Each row is a point. A path goes straight from each point to the next, and from the last back to the first. The post is the endless flat space through its rows: a point in 2 columns, a line in 3, a plane in 4, and so on, so that a path can go around it. How many times does the path go around the post? Going back the other way cancels.

Post:
-12  -6
Path, 26 rows:
-33  -10
-41  -35
27  -19
6  5
-14  32
-33  -8
-47  -2
-29  -24
-6  -16
31  9
13  8
17  36
-47  -2
-67  -51
-27  -24
-58  -49
12  -28
49  24
-3  32
-38  -7
-44  8
-47  -5
-49  -53
11  -30
26  11
3  31
Times around: 4

Post (5 x 6):
-3  26  11  -3  7  7
-31  -17  9  25  -22  -13
-49  -4  -17  13  -20  -12
59  19  -32  -54  34  1
-23  -17  16  29  -31  23
Path, 29 rows:
18  16  -73  -38  13  7
-1  -5  77  68  -12  70
-33  8  54  41  -25  91
-72  23  -9  24  -8  -23
40  31  -27  -29  31  -34
-88  41  10  27  -25  -7
8  -29  -17  -23  -25  22
35  -26  -18  -20  -2  85
-22  28  14  11  18  -8
-10  3  -9  15  -8  11
-22  13  36  34  -5  56
-57  -18  -76  -30  3  -76
11  12  4  -36  -6  11
23  36  5  2  0  -32
-51  9  -32  10  -9  -26
-20  -18  -11  16  -2  -19
5  -3  32  -9  14  40
49  2  51  -21  12  -12
-27  -15  -12  16  -36  -20
-2  23  67  34  -32  68
20  -5  25  -25  8  22
22  -17  11  -26  21  -15
-39  1  43  22  -39  25
-18  11  18  18  -23  3
-24  -5  -13  23  -29  46
12  -9  -64  -33  16  1
-50  6  -23  -20  7  -17
-57  30  -8  -10  -16  -11
-45  2  -24  14  -31  -28
Times around: 2

Post, 10 rows:
-27  45  6  -9  -17  0  -5  28  31  38  4
13  -58  -1  -1  -20  -1  30  18  -27  9  14
5  -7  -26  2  17  32  1  -22  10  12  -4
55  -3  -48  -52  -16  -21  -14  -11  -4  -29  5
0  -5  -22  13  -13  -38  -46  -15  -18  -32  19
-32  -13  41  13  18  14  12  -24  22  20  21
-17  33  30  9  -47  -67  14  8  11  -8  -19
4  48  -12  23  47  -12  7  16  15  -52  10
58  -37  -61  18  14  -18  -14  27  28  3  -17
33  32  6  10  -8  -4  -48  -24  0  -31  -10
Path (25 x 11):
-27  -10  79  -6  -26  3  -20  -43  12  45  -18
-17  37  -59  15  14  -17  -68  27  -13  -52  -6
-49  -32  17  -17  -76  18  -7  -12  -16  51  30
18  -27  -36  17  -14  -107  13  22  48  -44  -40
29  0  -1  -39  -21  -103  -16  -18  -7  -61  -5
41  -8  -76  -41  16  -41  15  37  1  -23  34
-21  -8  -8  31  -21  -46  33  -23  -6  -20  -1
21  -38  -12  9  -44  21  -19  -3  -4  -9  -18
2  22  49  2  -32  -32  -44  -7  6  -15  -6
-3  -40  -89  -4  24  35  34  -5  29  -1  1
18  -14  1  64  32  -34  4  -48  24  -46  -7
40  -7  -6  0  3  -54  -6  4  -3  -18  27
46  29  -17  -39  22  22  23  -17  -16  -21  -54
-45  -7  34  -20  -58  -56  50  42  -14  -23  16
13  59  2  8  -43  -6  8  43  15  -13  -9
-20  17  9  34  -27  -46  15  9  52  61  19
-8  39  -6  14  24  -45  -42  34  -5  -16  28
-6  -27  6  12  10  -16  -47  1  -1  -9  13
13  14  -8  -1  11  -30  -8  1  16  -44  -4
1  -23  5  -17  14  -75  -10  -40  -18  -40  9
-27  38  71  25  -25  -64  23  -10  26  6  -12
-7  -11  -60  -17  -20  6  -45  48  -36  20  -6
13  1  -49  8  -24  -62  -48  27  -7  -51  18
-40  -40  38  10  -85  -66  -27  -64  13  35  10
59  19  21  7  -17  0  -34  -16  1  -9  3
Times around: 2

Post, 17 rows:
-26  31  6  43  -34  0  4  -15  53  -5  -11  13  38  -13  -14  -30  40  -4
-27  -25  6  41  -31  32  -29  -22  41  24  28  -2  26  -27  -8  -4  12  32
50  19  -32  -28  -11  -27  -24  -35  13  16  -1  17  -7  23  -42  -8  -9  40
-10  -7  -31  -4  19  -11  41  20  13  7  -2  -10  -35  5  5  -20  0  -14
-44  -11  4  53  -28  24  -15  20  -5  4  -7  3  47  6  -30  10  55  42
-11  -7  -27  26  -13  -1  15  0  37  4  -31  20  88  -5  44  28  14  2
-45  -18  22  30  -34  -12  -12  28  6  8  5  22  37  7  10  -54  4  24
46  2  -12  28  25  17  51  15  -23  4  -22  -23  -13  -12  -40  -28  -8  3
-7  22  -50  13  4  -9  -8  -20  -7  45  8  63  6  2  -19  -6  9  6
45  24  -4  -11  52  6  2  16  -46  7  -18  -22  -37  -31  6  -32  19  -4
6  6  -43  7  -49  21  -1  -11  22  23  -19  47  66  17  18  -33  36  12
2  4  39  13  23  47  25  33  -19  21  -10  -24  -5  15  -8  -1  -12  -68
3  19  -24  -15  -9  -22  -8  -35  -9  11  -46  8  -49  -22  -29  -14  -13  25
-11  33  -31  -21  -17  5  -12  18  25  19  9  44  59  -12  -3  1  -2  9
48  37  3  5  0  -12  12  19  -14  56  -16  4  -48  -3  -2  -2  -1  21
23  19  -3  47  -14  39  23  26  -13  -23  -19  27  21  -10  30  14  -9  -51
5  17  19  15  -4  19  53  11  -40  4  9  -22  30  11  33  6  -1  -23
Path (31 x 18):
57  57  6  3  8  25  15  15  -8  -27  -21  15  22  -66  36  -49  22  -20
-16  41  3  71  6  27  -3  44  14  39  -42  71  -12  -65  -16  -11  35  18
-2  -23  -36  -53  -35  -30  -1  29  28  15  10  15  9  76  -41  -60  10  102
2  46  25  15  -57  37  34  41  0  -15  -23  -45  13  26  15  -8  17  -2
37  36  -2  -44  48  6  -25  67  -59  13  15  27  18  -9  87  24  -46  -61
42  -15  27  -6  -40  -32  22  0  20  -39  -23  -64  23  24  14  0  4  20
-2  -14  10  -12  18  -19  6  15  -7  47  23  15  -43  -18  -12  -57  39  11
-5  -28  34  21  16  -26  22  15  6  39  19  -27  -16  -13  54  11  26  78
-9  38  15  -22  -4  14  -64  -3  4  35  32  50  56  36  -11  -28  -35  3
-7  25  -61  -3  31  12  -24  7  -2  48  32  42  26  -16  6  -50  7  -10
22  -12  -55  12  -60  35  26  -53  10  72  -12  -19  -57  47  -49  -44  35  17
-12  -2  -50  19  -7  -9  13  -23  -20  11  -37  -1  -30  14  -78  -12  17  5
-19  -31  -19  -8  4  24  -3  -36  39  3  -57  -16  20  -33  -80  13  -26  0
-7  4  -19  -1  -18  37  -10  -5  11  58  -30  107  -26  -6  -38  -8  -14  -55
-8  20  72  36  -30  15  -6  19  -26  75  39  -19  -58  28  -37  -8  32  46
4  10  9  6  19  16  16  50  -14  43  11  -10  -9  52  38  -41  -11  -10
28  6  5  17  -20  -18  -67  0  18  -11  -34  8  12  -10  13  -45  18  39
-20  -10  -37  25  -40  -19  -12  -28  3  39  -18  38  65  2  -10  36  -1  39
-9  -26  -72  12  -12  -42  55  -48  35  12  -18  -3  91  -13  67  23  35  12
12  38  3  33  -9  -15  19  -7  -21  -35  34  25  2  -29  4  -6  -6  -8
8  -10  -41  51  3  -10  29  0  -3  0  -4  29  -13  26  -63  -35  37  44
-47  27  -13  0  0  14  -6  40  -16  32  -22  17  62  45  -9  -16  67  37
-9  63  -11  13  9  2  11  22  -78  9  -7  -20  -51  -15  -17  -29  11  7
25  24  -17  -17  -34  18  -4  50  -12  60  39  42  82  8  31  -3  -47  -9
-42  12  9  0  -12  15  57  -36  17  35  -8  -32  -24  -26  -57  24  -7  -27
17  -47  15  55  15  40  18  -35  0  1  -2  -36  4  -40  -70  36  -3  45
53  24  -3  15  -29  -6  -2  36  36  15  -42  71  48  -2  132  16  -37  -38
15  42  -11  -20  -3  6  -13  -32  33  -47  -19  15  40  -57  65  -2  -45  -44
-46  -7  -35  53  -22  -42  2  -39  29  28  -24  -22  -4  12  -33  -9  66  85
7  19  -42  35  -30  23  -36  23  52  15  -14  42  25  -19  -36  0  45  18
11  2  -20  -2  -16  15  10  -5  8  24  9  42  39  2  17  -6  -20  -28
Times around: 5
